Each row is a point. The points of each table are mixes of a few directions, plus a little noise. How many directions does each table use, and how many do they share? Where both have some left over, give the other angles between the two spaces (their principal angles), to ten degrees, smallest first.

First (6 x 3):
[[ -1.5  -7.1 -10.7]
 [  3.4  15.9  23.9]
 [  4.0  18.2  27.5]
 [  4.0  18.4  27.5]
 [ -4.8 -22.6 -33.7]
 [ -5.0 -22.9 -34.4]]
Second (5 x 3):
[[-18.6  13.6   7.4]
 [  9.1 -36.8  15.7]
 [-15.9 -12.3  22.4]
 [ 14.1  28.4 -31.1]
 [ 11.5   5.9 -14.3]]
Directions: first 1, second 2, shared 0; angles 60

First (8 x 8):
[[ 16.6   4.9  -4.4  17.9  14.0  -3.0  -0.5   6.0]
 [-23.4 -11.5  14.3   4.7 -18.7  -8.5   1.2  23.1]
 [-36.6  -4.8 -20.7 -56.6 -29.0  10.4   4.5 -37.4]
 [ 27.1   5.9  30.5  11.1  18.8   8.4  -7.6   0.7]
 [ 24.6  11.7 -27.4  10.7  21.6   0.0   1.4 -11.9]
 [ 11.2  10.3 -22.1 -26.1   9.1  12.7   0.5 -37.8]
 [ -6.9  -3.0  -4.5   2.9  -5.0  -4.7   1.7   6.7]
 [-12.1 -13.3  33.5  35.2 -10.3 -16.0  -1.7  51.0]]
Second (8 x 8):
[[ -5.9  24.9 -33.3   6.6   7.1 -34.9  19.8  60.1]
 [ 39.1   4.5  -8.7  -0.3 -46.6   3.5  10.2  14.1]
 [ 11.0   8.4  10.6  -9.6   2.2   3.0   0.9   2.4]
 [ 13.7   1.6  32.7 -18.1   7.8  20.6  -9.9 -25.6]
 [  6.7   7.0 -16.0   4.5 -12.4 -11.4   8.9  23.0]
 [-25.7  -4.0  -7.5   7.2  21.0  -8.8  -2.4   0.0]
 [-34.1 -24.8  11.1   7.3  25.2  12.2 -16.9 -41.7]
 [ -4.4 -17.8  11.0   2.0  -3.5  15.1  -9.8 -31.1]]
Directions: first 3, second 3, shared 1; angles 70, 90

First (9 x 11):
[[ -0.6  24.5   8.0 -19.1  -1.2 -27.3   6.6   0.0  14.6   3.3  -3.3]
 [  9.3  27.5  10.1 -13.1  -1.7 -34.8  -4.6   2.5  22.5   6.1  10.5]
 [  2.3  -0.7 -30.4  -8.1  -6.1  11.8  26.7  15.9 -13.6   6.2 -18.7]
 [ 22.5 -12.6 -24.6  19.8  -4.3  13.7  -8.0  17.2  -4.4   7.9  17.1]
 [-55.6 -36.6  56.1  10.2  18.4  36.6 -15.0 -51.7 -21.9 -32.0 -21.6]
 [-26.6  14.5  48.8 -15.7   9.1 -23.0 -10.5 -30.8  14.3 -12.7  -5.6]
 [ 21.7 -20.3 -32.2  22.9  -5.0  24.1  -4.1  19.5 -11.7   7.5  13.4]
 [ 19.1   7.7 -14.3   3.0  -4.7  -9.6  -2.6  14.4   7.7   9.0  12.8]
 [  7.5  -3.3 -22.3   0.5  -4.3   8.7  11.2  13.1  -7.4   5.5  -4.5]]
Second (9 x 11):
[[-16.9  44.4  21.0 -25.9   8.0 -24.5 -52.7  -1.8   4.9   0.8 -16.8]
 [ 30.3 -16.4 -10.5   3.3 -21.5  16.3  28.6  -6.1  12.4   6.2   3.8]
 [-11.6  16.2 -20.8  26.0 -27.9  43.6  -5.4  20.4   7.8   8.2 -10.6]
 [-51.0  42.9  34.2 -17.4  22.1 -34.9 -53.9  -2.3 -23.2  -4.1  -0.2]
 [-14.7  -8.8   9.4   6.6   4.0  -4.2  11.6  -5.2 -19.0  -1.4  16.5]
 [ 23.4 -36.0 -22.0   8.9  19.1   1.6  26.4   4.9   7.9  -9.5  -1.3]
 [ 16.1  -4.0   7.6 -11.3  -6.0  -8.5  10.5 -12.1   3.9   3.1   5.0]
 [  7.5 -29.3  -1.1   0.5  22.4 -14.6  21.1  -5.1  -6.7  -8.3  10.1]
 [ 17.3  -6.5 -17.3  10.9 -18.4  25.0  12.8   6.1  13.3   4.7  -5.9]]
Directions: first 3, second 4, shared 0; angles 30, 60, 90

First (9 x 18):
[[ 15.2   0.1  25.3  -3.2  -9.4 -16.2 -21.2 -23.2  18.7 -19.8  21.5 -14.4
   -3.7   4.5  40.3  18.0   5.4  -2.9]
 [-11.5  -1.3  19.4   8.5  24.4  -4.3  -8.2 -23.8  -5.8 -35.2  33.3  -2.8
  -30.0 -14.4  51.2  22.4   2.1   5.2]
 [-11.7   3.9   1.7 -11.2  15.2  14.1   0.9  -5.3 -19.4   8.7  -6.6   1.3
   10.8 -18.1  -1.5  -0.1  -5.1 -14.5]
 [ 31.2  14.7   9.5 -12.7 -35.8   1.2 -39.3 -17.9   8.5   0.1   0.9 -20.0
   26.2  14.1   4.6 -10.1  -1.1  -7.9]
 [ -3.0  -2.8   5.8  22.4  15.7 -19.6   7.5  -6.6  14.7 -16.0  16.6  -7.5
  -37.7  -7.6  39.1  22.7   5.6  11.1]
 [  5.1  -7.4  19.1 -39.2 -16.3   5.3  -6.6  -2.7   3.4  16.4 -11.6   5.4
   47.7   7.0 -18.1  -2.0  -1.7 -26.3]
 [ -6.9  -9.8 -26.1  30.7  -6.7  -2.2  14.5  31.1   4.9 -23.8  12.5  22.5
  -31.2  30.9 -32.0 -24.7   5.2  44.7]
 [ -6.3  10.5 -32.5  11.7   2.5  18.3  12.5  18.0 -21.3  24.2 -25.7   3.7
    1.5  -8.1 -36.3 -22.8  -7.2   3.7]
 [-14.2  -7.3 -21.8  -6.2   8.8   4.8  39.5  30.7  -3.5  45.7 -41.1  12.4
   16.3  -9.5 -45.4  -6.4  -4.2 -13.0]]
Second (9 x 18):
[[ -5.7  -5.3   5.0  -3.4  -7.7   9.8  -7.6  -0.6  -6.4  -2.9   2.7   4.4
    7.7   6.8  -6.5  -2.0  -9.3 -12.1]
 [ -7.6  -7.4   8.1  -5.4 -15.3  15.9 -13.5  -1.8  -9.4  -1.6   2.0   4.8
   14.4  10.7 -10.9  -2.6 -16.3 -22.9]
 [ -5.5  -5.6   5.8  -4.2 -11.1  11.5 -10.0  -1.4  -6.8  -0.9   1.3   3.4
   10.5   7.7  -7.8  -1.9 -12.0 -16.9]
 [  2.1   0.1   2.7  -2.7 -13.7   7.4  -9.9  -3.0  -1.8   9.7  -7.1  -5.5
   11.9   2.8  -4.7   0.6 -10.6 -19.3]
 [ 32.0  27.4 -22.5  14.2  25.6 -41.7  27.7   0.8  29.4  26.3 -22.1 -28.9
  -26.8 -32.5  28.6  11.1  36.1  41.1]
 [-22.4 -20.8  19.7 -13.2 -32.1  38.7 -30.4  -3.1 -24.3 -11.2  10.2  17.0
   31.6  27.3 -26.3  -7.7 -37.8 -49.6]
 [ 10.5  12.2 -16.2  12.0  39.1 -34.1  32.9   6.0  17.7  -7.3   3.7  -2.1
  -36.5 -20.6  22.6   3.6  38.4  58.0]
 [-12.2 -11.9  12.2  -8.2 -21.7  24.0 -19.9  -2.5 -14.5  -3.7   4.3   8.2
   20.8  16.4 -16.2  -4.2 -24.5 -33.1]
 [  9.3  10.9 -14.7  11.2  36.8 -31.2  30.7   5.5  15.9  -7.9   4.3  -1.0
  -34.3 -18.7  20.8   3.2  35.8  54.5]]
Directions: first 5, second 2, shared 1; angles 40

First (9 x 24):
[[ 11.1  35.9  -4.8   9.8   6.6 -42.9  -8.6 -31.8 -15.4  15.6  21.6 -37.4
  -12.8 -38.3  -5.8  90.6  13.4 -34.6  16.6 -19.6 -12.0 -24.9  82.3 -67.7]
 [-10.4  21.9  -8.6  22.1  11.2 -36.9  21.1 -45.9   2.0  24.6  32.4   2.9
  -21.5 -14.8  27.2  69.1  16.7 -27.2  26.2 -22.9   7.2 -10.1  57.3 -43.2]
 [  5.4  -4.8   3.0  -7.8  -3.7   9.8  -9.4  14.9  -2.7  -8.1 -10.6  -5.1
    7.1   1.7 -11.4 -17.7  -5.2   6.9  -8.7   7.0  -4.3   1.3 -13.8   9.8]
 [ -5.8  -7.2  -0.3   1.6   0.3   6.0   7.4   0.3   5.4   0.3   0.0  12.7
   -0.6   9.1   7.9 -14.5  -0.7   5.5   0.3   1.6   5.7   6.1 -14.4  12.7]
 [ 10.8 -14.2   7.1 -18.0  -9.0  26.5 -20.0  36.0  -4.0 -19.6 -25.7  -8.3
   17.2   7.7 -25.0 -48.2 -13.0  19.2 -20.6  17.4  -8.2   5.4 -38.9  28.4]
 [ -5.0 -13.6   1.4  -3.0  -2.3  15.7   4.8  10.7   6.3  -5.3  -7.2  15.4
    4.2  15.0   4.0 -33.6  -4.6  12.9  -5.5   6.8   5.3   9.7 -30.9  25.4]
 [-14.3 -15.4  -1.2   4.8   1.1  12.8  18.2  -1.0  13.1   1.4   1.4  30.7
   -2.0  21.3  19.6 -31.3  -0.9  11.7   1.7   2.3  13.2  13.5 -31.8  28.4]
 [  0.4  -8.2   2.1  -4.9  -2.9  11.6  -2.7  11.6   1.5  -5.9  -8.2   4.3
    5.3   7.3  -3.8 -22.9  -4.6   8.8  -6.5   6.3   0.2   4.8 -20.1  15.9]
 [  8.1   5.5   1.3  -4.5  -1.7  -2.7 -11.1   5.0  -6.5  -3.0  -3.7 -15.4
    3.0  -9.1 -12.4   9.0  -1.1  -3.0  -3.4   0.8  -7.2  -5.8  10.5  -9.8]]
Second (8 x 24):
[[ 47.0 -17.9  13.2  79.1   8.2  -3.4 -29.2  12.5  11.8   9.2  -1.9  15.4
   38.2  -8.4  33.2  23.4   8.4  70.4   5.9 -14.6 -18.4 -25.0 -43.9   3.4]
 [  0.1  10.2   8.6 -18.3  -1.7  -1.5   6.6  -1.5   1.4  -3.3  -6.0   5.9
   -7.1   1.1   0.8 -14.4 -16.8 -12.9  -6.0   2.9  23.4  14.9  -3.3  17.9]
 [-39.9 -44.7 -30.3 -13.5 -18.1   2.6 -23.3  -3.3 -15.0 -16.6   6.6  20.9
    8.3  -6.1 -15.8 -27.6  24.3 -16.0  18.0  17.4  20.1   6.8   2.8 -30.8]
 [ 14.2  25.5  17.7 -30.2  16.1  -6.3 -15.3   6.1   1.3  -3.2  32.8 -31.0
    8.9 -28.3 -12.3  91.2  32.0 -14.1 -10.6 -14.4   9.1  15.1  58.4 -36.6]
 [ -9.5  -5.2 -12.0   4.9  -3.7   5.4  14.8  -3.5  -5.2   2.5  -9.7   0.0
   -6.4  11.8   0.1 -23.7  -2.7  -4.9   1.5   4.3 -18.3  -9.7  -6.0   2.5]
 [ -8.8  10.2   2.0 -11.7  -1.1  -2.5   6.5  -3.8   6.4   3.7  -1.0  -4.4
  -17.6   7.5  -8.8 -12.3 -15.4  -5.2   1.9   1.8   0.1   1.0  -0.3  12.4]
 [-28.9  15.1  -5.5 -30.9  -5.8  -1.4  20.4 -10.1   6.0   5.0  -5.1  -8.4
  -38.2  18.8 -21.2 -36.4 -27.3 -22.7   4.0   8.4  -3.7   1.8   3.8  20.0]
 [ 26.3   7.2   6.4  20.6   6.0   7.1  19.5   3.5  -6.4   2.8 -15.7   1.4
   14.0   3.5  24.0  -0.3  -2.3   5.2 -14.5  -5.8 -12.3  -5.0 -11.7  11.3]]
Directions: first 2, second 5, shared 0; angles 30, 90

First (9 x 32):
[[ -7.3 -12.0  22.8   3.5  46.7  33.9  27.1 -35.5   7.4 -16.2  10.8  -5.1
   -6.7 -10.7 -13.7  49.6 -27.7  17.5 -36.6   7.1  38.6  -2.5 -13.0  41.0
   10.6  -8.6 -66.3 -10.0  -0.4  25.1  -6.6   9.2]
 [ -6.8   6.3  14.9   5.7  -1.9  -6.2  21.4   3.5  18.0  -3.0   7.2  25.5
   12.7  -5.9  -6.1 -28.1   4.9 -15.2   3.0   0.2 -21.7  14.4 -15.4   0.4
   19.4  14.7  24.7  -4.7 -13.2 -35.2   2.6  32.0]
 [ -1.1   6.3  -0.7   0.9 -14.5 -12.7   1.4  10.9   2.7   2.9   1.1  10.6
    7.5   0.4   2.7 -26.7   9.6 -12.3  12.4   0.0 -18.4   3.9  -3.1 -13.3
    3.6   9.6  28.1   2.4  -5.2 -19.7   2.5   9.8]
 [ 13.9  16.0 -46.7   8.3 -62.6 -32.2 -56.1  50.8 -10.3  32.6 -31.5  -5.1
  -14.3  16.0  11.2 -29.0  30.6  -2.5  35.7 -15.1 -52.8   0.3  31.8 -34.5
  -16.2  -5.7  76.9  -3.6   6.4 -14.7   6.4 -35.6]
 [  5.5 -10.3  -8.4 -13.1  13.9  11.8 -14.4 -13.2 -20.0  -2.9  -0.9 -30.4
   -9.8   4.5   7.7  34.3  -9.9  14.6  -8.6   2.7  36.4 -17.7  11.8   2.9
  -22.4 -17.0 -42.4   9.3  15.1  42.0  -1.9 -29.6]
 [  3.9  12.4 -21.0  17.4 -28.5 -12.4 -24.1  29.1   8.5  19.8 -22.9   9.1
  -13.2   4.3  -5.1  -8.3  14.5   3.2  11.0 -11.8 -42.4   9.3  13.7  -0.9
    5.4  -1.2  46.6 -17.9  -3.9 -21.3   2.3  -9.7]
 [ -4.4  -8.1  20.9 -12.6  23.7   8.9  22.9 -22.6  -2.3 -16.5  18.2  -3.3
   11.3  -4.8   2.6   2.2 -11.1  -4.5  -8.4   9.0  29.1  -4.1 -12.4   2.6
   -0.1   3.2 -32.0  11.0  -0.3  10.1  -3.5  12.9]
 [  2.2  -2.5   5.5 -19.7  -7.5 -12.8   3.3  -1.7 -14.0  -6.9  12.7  -4.4
   17.7   3.4  13.7 -29.5   4.6 -16.2  16.1   6.1  12.4  -7.1  -2.2 -30.3
  -14.6   7.0   3.3  24.0   3.8   1.1   1.5   2.4]
 [ -6.6  -5.0  13.9   6.9  31.2  22.5  19.1 -20.5  11.2  -8.4   4.4   0.7
   -5.7  -7.7 -13.7  33.1 -16.2  12.8 -25.5   3.5  18.4   1.2 -10.0  32.6
   12.5  -3.9 -38.1 -12.6  -2.9   9.6  -5.0  10.0]]
Second (10 x 32):
[[ 10.4  16.5 -22.8  15.1 -28.5   3.4 -33.9   6.8   6.1   8.9   4.5 -16.8
   -5.5   3.5 -19.5   6.8   8.3  16.9   1.2  -4.0 -21.9 -20.8  49.8  16.1
   16.3 -20.0  33.4  -8.1  12.3  -2.2   4.0 -20.0]
 [  8.0  15.5 -20.0  11.6 -24.2   4.5 -25.6   2.6   5.8   5.1   5.3 -12.4
   -2.2   3.4 -17.7   5.8   9.1  14.3   0.6  -1.2 -17.5 -17.9  42.1  10.5
   16.4 -15.1  27.8  -5.8  11.3  -0.5   4.2 -16.0]
 [ -4.3 -36.5  36.8  -6.0  45.0 -15.7  25.0  37.1 -16.1  22.5 -24.1  14.2
  -24.7 -14.9  33.9  -6.2 -30.2 -30.3   2.6 -33.2  20.4  40.8 -65.1 -14.3
  -39.3   6.3 -34.0   8.2 -17.7  -9.8 -18.4  11.7]
 [-18.1  -9.0  20.5 -25.9  27.2   4.8  48.5 -39.5   1.8 -35.6   7.0  23.7
   27.4   5.2  15.7  -9.2   2.6 -13.2  -4.4  31.8  29.9  13.7 -54.3 -19.6
   -8.8  34.4 -43.8   8.5 -14.4   9.4   3.3  31.4]
 [ 11.5  17.6 -25.4  18.5 -33.6   2.1 -38.3   9.4   6.5  12.4   4.7 -19.8
   -7.9   2.7 -22.7   7.8   8.9  19.3   1.0  -7.8 -25.6 -23.2  55.2  17.6
   18.7 -22.7  39.3  -8.2  13.6  -1.7   4.2 -23.8]
 [ -3.8  10.2  -7.6  -5.4  -7.4   7.5   5.0 -26.8   7.6 -17.9  12.6   2.0
   17.0   6.8  -5.9   0.1  12.1   7.6  -2.2  22.9   0.5  -9.5   6.4  -1.5
   11.7   7.7  -1.6  -1.4   2.7   5.5   7.9   5.0]
 [-18.9  -7.9  21.3 -28.6  30.1   5.9  52.2 -42.5  -0.3 -36.3   8.3  26.7
   28.4   6.0  17.5 -10.6   3.3 -13.8  -4.9  35.7  31.8  14.3 -57.8 -22.5
   -9.0  36.6 -47.3   9.4 -15.6   8.9   3.9  35.0]
 [  7.8   5.1  -9.0  11.4 -14.4  -0.1 -21.8  15.6   1.9  13.1  -2.6 -11.3
   -9.8  -1.3  -8.1   5.0   0.0   6.5   0.5 -12.4 -13.5  -8.2  26.8   8.5
    4.6 -14.9  19.7  -3.7   7.1  -3.9  -0.7 -13.9]
 [ -1.5   9.1  -9.1  -0.6 -10.8   5.5  -3.2 -15.9   5.9 -11.5   8.6  -1.0
   10.6   3.9  -8.4  -0.1   9.2   6.9  -2.2  14.0  -2.2  -9.6  14.8   2.0
   10.9   1.3   5.8  -1.9   5.0   4.0   6.6  -0.6]
 [  6.4 -22.9  15.8   9.5  15.9 -13.6  -8.1  50.0 -13.1  34.7 -21.0  -3.2
  -33.2 -13.1  16.5   0.0 -23.3 -13.9   4.9 -42.4  -1.6  21.7 -17.8   1.4
  -24.6 -15.0  -1.2   2.7  -5.4 -12.0 -15.5  -9.3]]
Directions: first 3, second 2, shared 0; angles 30, 90

First (8 x 32):
[[  2.8 -25.0  15.6   5.5  -5.0   1.2   1.6 -14.6 -21.3  -5.5 -29.8   0.4
  -21.9  29.0   4.0 -13.0   5.1 -25.4  18.1  -3.1 -15.0 -14.5 -34.5 -22.8
   -8.6  25.8 -30.0  -4.1  17.0 -28.4  -1.0  -9.7]
 [ 34.7  -8.3 -13.0 -50.1  -3.9  25.8  23.2  22.8 -31.2 -10.2  -6.3 -13.8
    9.5 -28.6  -1.6  24.9 -23.6   0.1 -17.1  23.6  -0.4  -8.6 -51.8  12.4
   -1.4  13.8 -42.5  21.9  -6.6  -4.2  34.6   2.7]
 [ -0.4  41.1 -14.9 -25.5   1.6 -21.6 -10.0  -2.6  -0.9  -4.2  30.3   0.7
   -7.5  -9.5   0.5  25.0 -14.8  20.1 -28.7  -5.3  18.6  -8.6  -5.1 -22.4
   -3.3 -11.1   2.2  11.4 -15.2  10.2  48.5 -13.2]
 [ -0.8  37.4 -13.6 -22.2   1.8 -20.1  -9.9  -1.8   1.6  -2.7  29.2   0.5
   -5.8  -9.8  -0.6  22.3 -12.7  19.3 -25.7  -4.2  16.7  -6.2  -1.8 -18.1
   -2.2 -10.4   5.1  10.1 -14.7  10.7  42.0 -10.8]
 [-26.7  -1.5  12.3  42.7   2.1 -15.7 -16.5 -17.2  24.9   8.7   0.6  10.4
   -5.5  24.3   0.8 -24.4  21.3  -3.5  18.5 -17.3  -4.0   9.5  42.2  -4.5
    2.3  -9.7  33.2 -19.2   8.1   2.4 -36.1   0.3]
 [-13.1 -12.1   3.1  34.5   4.4  10.4   0.3   8.8  30.0  11.5   1.7   4.1
   25.0  -8.4  -3.2 -19.8  16.2   4.5  14.4  -0.9  -3.6  23.9  53.2  38.6
   11.6 -18.5  39.1 -13.8   1.3  18.6 -54.7  20.9]
 [ 26.0 -36.9   4.5 -19.8  -6.2  30.1  22.0  11.3 -30.1  -7.0 -32.8 -10.5
    2.2  -4.5  -0.2   0.7  -7.7 -20.4   9.4  17.9 -15.6  -7.8 -48.1   9.9
   -3.4  26.5 -43.8   6.9   8.9 -19.8  -0.8   5.2]
 [-21.4   4.0   5.6  34.4   3.9 -10.9 -12.3  -8.8  26.3   9.1   7.5   8.3
    4.0   9.1  -1.4 -16.2  15.8   4.4  10.7 -12.3   1.1  12.8  45.1   7.0
    5.7 -15.8  36.5 -15.0   1.5  11.1 -31.5   5.2]]
Second (8 x 32):
[[-13.4 -14.5   6.8  27.5  11.8  -1.8  -7.9   5.3   7.0   6.2   0.8  -4.1
   -1.6   7.0   0.7  -6.5  15.4  -8.0   5.6   0.2  -9.8  21.5  20.2   9.1
    3.5  -7.3  25.9 -13.9   5.9   5.7 -34.3  18.3]
 [ 18.8 -15.4   1.5 -24.0 -28.9 -12.5  20.6 -30.2 -11.4  -0.2 -17.3   2.3
  -12.0  12.0  -2.7  -9.7  -6.3   1.1  -0.3   8.9  30.7 -44.4 -27.9 -21.8
   -5.0  19.9 -61.8  16.7   2.4 -13.7  30.1 -40.2]
 [  7.4  21.0  -3.1  -8.6 -10.7  23.6   7.9  -0.4  21.4   2.3  -3.1  16.2
   32.0 -17.9  -4.0 -13.5  -9.6  17.7  12.7 -10.5  -0.4  -8.3  23.6  26.7
    6.3  -8.6   8.7   2.2  -7.3   4.9  -1.1  -8.4]
 [-23.8 -21.5   8.9  45.7  20.5  -4.2 -14.7  12.9   9.9   5.8   2.2  -6.8
   -4.6  10.3   1.9  -8.2  23.9 -13.8   7.2  -1.0 -16.4  35.8  30.6  11.2
    4.7 -10.2  43.2 -20.2   8.6   9.1 -54.1  31.5]
 [-11.6 -14.6   5.2  20.0  10.3  -9.5  -7.7   4.4  -3.5   2.3   2.3  -7.4
  -11.7  10.1   2.4   1.4  12.9 -11.1  -0.5   3.6  -5.1  16.5   4.7  -3.8
    0.0  -1.0  13.2  -8.8   5.8   1.4 -20.1  13.6]
 [ -2.3  35.4 -10.1 -16.4  24.5   6.3 -16.6  27.5  -9.8  -9.6  22.1  -5.6
    1.0 -17.1   4.0  33.1 -13.4   4.1 -19.7  -4.7 -22.0  22.6 -15.5  -2.8
   -3.4  -9.5  29.6   0.9 -10.4   6.5  23.7  21.6]
 [-12.9  -2.7   0.5   9.6  22.6 -13.3 -18.0  17.1 -15.7  -5.1  12.4 -15.4
  -22.0   6.9   4.5  20.9   7.2 -13.2 -17.1   4.6 -14.0  25.1 -14.1 -15.0
   -3.0  -1.5  20.7  -6.2   3.0   2.0  -3.3  24.0]
 [ 37.4  13.7  -7.6 -54.8 -49.5  13.1  36.0 -36.4   2.3  -1.7 -20.1  21.0
   20.4 -12.0  -7.1 -17.3 -29.1  22.6   8.0   0.2  37.7 -70.1 -21.2  -4.0
   -3.4  18.9 -75.4  27.8  -8.6 -14.2  57.9 -61.9]]
Directions: first 3, second 3, shared 1; angles 40, 80
